Each row of a before or after table is a point. The points were changed in one or more steps. Then noise was added and the rows were shuffled. The steps act on how far a point lies along the listed directions, d1 being the first. Name the steps. A step turns or swaps two directions, mirrors them in a line or flattens them onto one, adds a multiple of one to another, or multiplies one. Angles are multiples of 10 degrees, from the lower direction toward the higher: turns from -170 to 170, lines from 10 to 170 but not 90. Use the fewest steps. Two steps may share a direction if one is a turn and the other turns, adds or multiplies; they go together, in the order done. Otherwise the lowest direction goes first.

Directions:
(1): [ 10 -36 -29]
(2): [ 31  27 -23]
Before, 13 rows:
[[ 17  13 -27]
 [-17 -17  25]
 [  1  33  31]
 [ 24 -28 -26]
 [-44  14  31]
 [-48 -56   5]
 [-45   4  42]
 [-46 -16  28]
 [  1  16  20]
 [ -6  28  36]
 [ 20  23 -17]
 [ -9  -8  26]
 [-39  -6  16]]
After, 13 rows:
[[ 13  23  15]
 [ 37  15 -19]
 [  2 -29 -17]
 [-36  44  43]
 [ 26   5  -8]
 [ -5  44   1]
 [ 12  52  -9]
 [  7  29  22]
 [ 12  60  -7]
 [-23 -31  30]
 [ 37  14 -19]
 [ -8 -28 -17]
 [ -1  59  15]]
Steps: turn d1 and d2 by -100 degrees

Directions:
(1): [ 14  59 -10 -26 -21 -29  -5   7]
(2): [-10 -16  40  -7 -42 -18 -22 -35]
(3): [ 23   6  17  19  43 -39  14 -33]
(4): [  2   2 -19  -8 -23  16  57 -38]
(5): [-25   1 -52  10   5  -8 -34 -35]
Before:
[[-13 -31 -21   7 -15   9  22 -29]
 [ 18  16  -6   2  35 -23  11  -8]
 [ -2  14 -36 -15  -9  20   3  21]
 [-19 -12 -56   2  10  46  45 -18]
 [ 18  12   4  -3  19   0  42 -22]
 [-25 -28 -93  19  14  56  23 -16]
 [ 13  21 -13  21  59  18  25  50]
 [  0 -17  20   2 -17  17 -23  22]
 [-36 -10 -37   8 -13  28 -39 -21]
 [-11 -12 -25   2 -33  20 -23 -24]
 [  0  24 -11  14  25 -13  40 -18]
 [ 25  36 -14 -21  -6 -27   9  -8]]
After:
[[-29 -26   9  -5 -40  47 -25  30]
 [ 14  36  29 -49 -91   4  28  -4]
 [-12   5 -37 -10   0  21  -2  28]
 [ 17 -14  39   9   7 -12 -17   0]
 [  1  16  15 -38 -61  18  40 -17]
 [-14  -3   4 -18 -38  -6 -13 -26]
 [ 19  52  34 -20 -20 -29  -7  -7]
 [ 16   7   5 -11 -16 -14  48  -6]
 [ 28  26  20  -7 -16 -28   5 -25]
 [ -8   0 -28  -9  -2  36  24   1]
 [-11  -6 -53  -1   2   6 -12 -19]
 [-26  11 -31  -6 -13  31  29  13]]
Steps: swap d1 and d5; turn d2 and d3 by 110 degrees

Directions:
(1): [  4 -47  28  11 -30  15 -13 -13 -13 -53  33  -9]
(2): [  4 -26  16 -12 -17 -33 -30  53  -3  18   1  48]
(3): [ -1  11 -48   6  14  38 -48   7   8   2  44  16]
(4): [ -3 -29   6 -56  24 -22 -30 -30  18  21  13 -30]
(5): [ -2 -29 -46 -13  42 -23  24  11 -14 -46 -10  15]
Before:
[[  4 -47  20  -7   5  -4  17 -38  -1 -52   1 -41]
 [ -3   8 -23 -10  36  26  -2 -13   1  -6   8 -24]
 [  2  32 -36  11  32   5  29 -13 -12 -23 -23  -2]
 [ -4  31  -1  -8  16 -17  -9  32   8  70 -46  19]
 [-13  18 -22   5  40 -10  52   4 -11   9 -51  -5]
 [ -8  19   3  -1  -7   7 -14   6  11  61 -11 -20]
 [  0 -60  40  12 -33  27  18 -17 -20 -48  40   6]
 [-13  14 -32  25  22   3  27 -16 -12 -24  -8  -7]
 [  4 -94   8  -2   4  -8 -11 -15 -25 -95  23 -18]
 [ -7  -8 -13 -13  38  -6  13   7  -5 -24  -8  -3]
 [  2  21 -22  37   1  15  -5   6  -8 -18  14   2]]
After (11 x 12):
[[ -8 -12  -6 -10  35  -3  15   0  -7 -33  -5  -8]
 [-11  41 -27 -13  32  -8  36  19   6  70 -28  32]
 [  6 -55  42  12 -35  18 -41  10 -15 -30  22   4]
 [-12  -4 -16  24  10  -7  18  -5 -14 -30  -7   3]
 [ -3  29 -41 -18  57  -4  30 -35  18  13 -31 -39]
 [  2  13  -1  28  -9 -13  -2  26 -10  -2  -5  16]
 [ -2   1  -5  -8  27  24  16 -29  -3 -17   1 -42]
 [ -6 -47   1  16   5  12  17   3 -25 -55   4   0]
 [ -9  32 -65 -25  83 -38  32   4   9  33 -61 -10]
 [  6  -5  -9  14   6   1  17 -10 -22 -52  -4   4]
 [ -4 -18  26  10 -30  27 -23 -14   0   9  21 -34]]
Steps: multiply d1 by -1; add -1 times d4 to d2; flatten d3 and d5 onto the line at 100 degrees

Directions:
(1): [-39  42  -6 -33 -21  16 -18 -14  31 -17  -1   0  -5  25 -35  21 -11  -3
  32  65]
(2): [  8   8  34  16 -15 -31 -46 -24 -47  39 -31 -17  38  28 -21  19 -20  15
 -20  10]
Before (12 x 20):
[[ -8  12  15  -2  -9  -8 -33 -23 -21  12  -3  -2   7  18 -21  14  -2  -1
    7  17]
 [ 15 -25  -6  21  28   1  16   1  -9  -9   2   0  -2 -20  20 -19   8   5
  -10 -26]
 [-12  20   8 -24 -13   2 -24  -4  12   1  -6  -6  13   4 -32  11  -6   3
    5  28]
 [-22  18 -12 -19   5  22  13   0  32 -20  11   3 -11  -3 -10  -3   8 -11
   18   4]
 [-21  11  17 -14   3  14   4   0  24  -7   6  10 -16  15 -11   8   7  -9
   15  15]
 [ 26 -30  -2  14   2 -17  12  11  -7  12   3   7   5 -16  23   2  15   9
  -15 -33]
 [-28  31   9 -16 -17   6 -18 -16  12 -10  -8  -4  -1  25 -17  20 -12  -3
   23  51]
 [ 22 -33  -9  27  22 -15  16  12 -16   1   9   3  -9 -26  15 -16  10   6
  -25 -43]
 [-13  27   4  -9 -16  20 -29 -28   4  -8 -22  -7  -9  23 -19  12 -17   3
   16  35]
 [-20  -3 -30 -14  11  36  41  21  31 -25  33  12 -33 -19  29 -11  18 -19
    9 -13]
 [ -7   3 -23  -4  13  31  32  11  43 -31  35   8 -42 -12   4 -19  24 -12
   33   6]
 [-28  19 -23 -21  -4  21   2   0  23 -22   5  11 -27 -10  -1  -4   1 -17
   24  34]]
After, 12 rows:
[[-12   1  18  -5   8  10   7   1  16  -2   6  11 -13   8  -2   1   8  -9
    6  -1]
 [ 29 -58 -22  26  37  16  64  38  -6  -6  35  10 -27 -49  73 -37  31 -15
  -31 -95]
 [  2  -8  -9   0  15  12  23   8  15 -10  12   3  -7 -17  11 -15  17 -10
   -1 -35]
 [ -5  -6 -19  -2   8  13  14   9   4 -12   6  11 -22 -24  20 -20   8 -16
    4  -5]
 [ 40 -49 -17  37  38  11  54  28   5  -8  37   7 -35 -43  48 -45  37  -7
   -6 -75]
 [-32  38  11 -24 -23   2 -46 -30  -1   2  -3  -3   4  33 -42  25  -8  -3
   27  58]
 [ 32 -39  -6  34  27 -16  20  14 -23   5   8   2  -8 -31  23 -22  15   7
  -30 -57]
 [-25  32   6 -30 -20   5 -30  -8  21  -3  -5  -5  11  10 -43  17  -9   4
   16  48]
 [ 23 -37  -6  29  33  -5  20   4 -17  -6   4   0  -1 -27  30 -26  10   5
  -19 -44]
 [ 29 -35  -2  16   4 -19  12  13 -10  14   2   7   4 -18  26   1  17   9
  -17 -37]
 [-27  42  -1 -20 -23  26 -35 -33  15 -14 -22  -5 -12  32 -33  21 -18   3
   28  58]
 [-37  43   8 -24 -21  10 -23 -21  18 -15  -7  -5  -3  30 -24  25 -15  -3
   30  66]]
Steps: add 1.5 times d2 to d1
